Rows are points. Each table stands for the endless flat space through its points: a line for two points, a plane for three, and so on. Write the one point that lies in both, or say that there is none.
In the rows, 128 means zero.

First (2 x 3):
[[103 135 117]
 [115 129 133]]
Second (2 x 3):
[[113 143 116]
 [111 147 113]]
They share: no point

First, 2 rows:
[[ 99 143 141 107]
 [ 96 149 159  80]]
Second (2 x 4):
[[ 92 147 140 103]
 [110 141 161  88]]
They share: [ 98 145 147  98]

First:
[[142 137 153 146 159 156]
 [136 155 143 126 150 128]
 [116 145 133 136 175 148]]
Second (2 x 6):
[[129 131 145 133 166 150]
 [135 149 145 142 160 147]]
They share: [133 143 145 139 162 148]

First, 2 rows:
[[ 97 181  90 123  93 156 179 162 157]
 [ 93 149 106  99 113 128 155 130 129]]
Second, 2 rows:
[[104 165 111 110 109 135 153 133 150]
 [ 98 153  95 114  93 127 163 137 136]]
They share: no point

First (2 x 11):
[[123 137 142 135 105 125  94 108 155  93 103]
 [ 99 119 184 105 117 107 106  90 155 135  85]]
Second:
[[121 128 138 105 106 107 106  97 136 108  96]
 [123 132 147 102 110 104 100  90 137 106 100]
 [111 136 183 126 114 120  92  74 161 114 112]]
They share: no point

First, 3 rows:
[[ 90 148 126 108 140 138 127 123  85 111 145 182 140 145]
 [154 160 158  84 124 150 127 123 125  91 153 134 124 161]
 [116 139 172  90 162 147  91 111 117  98 155 158 132 159]]
Second (3 x 14):
[[148 130 154  76 142 144 147 123 111 122 127 150 164 160]
 [148 126 168  92 136 150 139 131  99 126 127 144 154 170]
 [124 153 120  65 136 135 139 104 126  96 151 165 148 143]]
They share: no point

First, 3 rows:
[[127  70 143 153  93 149 108 132 118 142 139 116 116 130 147 134 150 101]
 [139 139 174 111 111 115  90 163 117 202 163 101 111 147  88 146 140 103]
 [112  67 135 147 102 145 108 142 129 139 136 128 108 114 148 119 152  97]]
Second (3 x 18):
[[128  75 161 132  96 125 101 138 105 175 168  78 128 120 134 143 142  68]
 [138  91 143 148  93 141 104 142 122 171 150 104 117 139 131 146 144 106]
 [137  83 148 142  95 137 106 141 115 174 158  93 119 132 131 148 145  91]]
They share: no point

First (4 x 24):
[[141  86 127 108 129  99 100 157 149  99 134 158 180 136 171 167 129 180
  114 102 172 104 111  94]
 [130 129 132 130 134 113 134 150 133  82 142 178 150 151 141 196 168 174
  128 143 122  87 127 118]
 [135  99 152 145 129 118  89 150 158 137 147 148 170 156 156 126 143 149
   78  73 182 107 132  83]
 [143 113 118 119 145 101 122 163 127  69 139 174 156 135 153 199 157 178
  137 143 135  96 112 109]]
Second, 2 rows:
[[124 123 159 166 113 143  95 168 142 100 154 178 165 157 156 166 162 177
   83  89 161 114 115  76]
 [136 107 139 130 137 107 111 144 150 120 142 154 161 153 148 150 150 153
  103 105 157  94 135 104]]
They share: [133 111 144 139 131 116 107 150 148 115 145 160 162 154 150 154 153 159
  98 101 158  99 130  97]

First (3 x 24):
[[108  94  92 120 126 118 155 146 117 124 174 140 134 136 139 177 183  92
  100 114 151 154 109 136]
 [111  85 158  90 153 127 107 116  63 148 123 158 110  94 169 132 126 101
  112 132 115 145 118 118]
 [109  79 144 102 137 131 117 128  79 140 135 148 118 108 159 148 140  99
  112 128 121 143 106 122]]
Second, 3 rows:
[[143 109 111  97 135 100 145 125  97 148 142 147 124 135 154 145 178  79
   83 118 164 162 104 165]
 [105 108 127  95 153 105 140 133 103 130 160 150 129 112 158 164 153 101
  106 112 138 152 125 126]
 [112 107 131  87 153 101 138 129 112 136 160 150 134 119 165 165 158 102
  105 112 139 145 122 132]]
They share: no point

First, 2 rows:
[[ 83 134 140 148 104 119 112 153  85 145 147 161 158 160 147 152 106  95
   98 142 149  94 112 136]
 [ 77 135 133 157  98 111 104 162  81 146 144 170 158 163 153 148 106  95
   99 137 152  88 117 131]]
Second (3 x 24):
[[110 147 136 142 125  93 122 123 114  98 180 134 146 163 174 136 145 104
   99 113 182 127 111  95]
 [ 81 139 160 144 113 134 127 127 107 134 171 125 162 175 149 156 114  89
   92 150 145 114  99 139]
 [ 65 137 172 148 107 152 129 127 107 148 171 117 170 185 141 164 102  81
   88 166 129 110  93 157]]
They share: [ 95 132 154 130 116 135 128 135  93 143 153 143 158 154 135 160 106  95
  96 152 143 106 102 146]

First:
[[100 187  75 131 148 111 140 116 127 156 128 121  91 128  92 123 108 119
   92 103  74 156 151 105]
 [116 155 103 167 160 127 144 108 123 132 136 117 127 128 128 127 112 139
  112 131 106 144 163 141]]
Second:
[[ 98 135 125 173 166 118 163 121 128 143 139 142  95 119 125 130 132 114
   81 146  88 156 163 153]
 [130 175  75 137 156 124 119 107 122 125 105  92 147 121 115 124  78 148
  137  86 102 154 167 115]
 [118 139 113 140 179 120 139 128 119 137 116 130 117 108 124 114 107 123
  109 112  88 174 169 152]]
They share: no point

First, 3 rows:
[[ 88 104 140 117 110 123 137  70 102 165 123 121 123 107 101 132  78 100
  121 168 110 151 124 174]
 [112 128 182 129  86 105 179 118 102 117 123 139 111 107 131 120 120 106
  115 150  98 139 100 144]
 [108 132 169 137 100 108 160 126  88 111 115 154 107  91 136 114 107 113
  124 147  88 129 118 141]]
Second:
[[107 107 183  95  77 104 145  93  69 148 152 144 139 100 133 142 121 116
  107 167  98 163 119 160]
 [ 99 115 151 123 105 112 153  89 105 140 120 116 115 100 101 130  97  96
  123 147 106 131 119 160]]
They share: no point
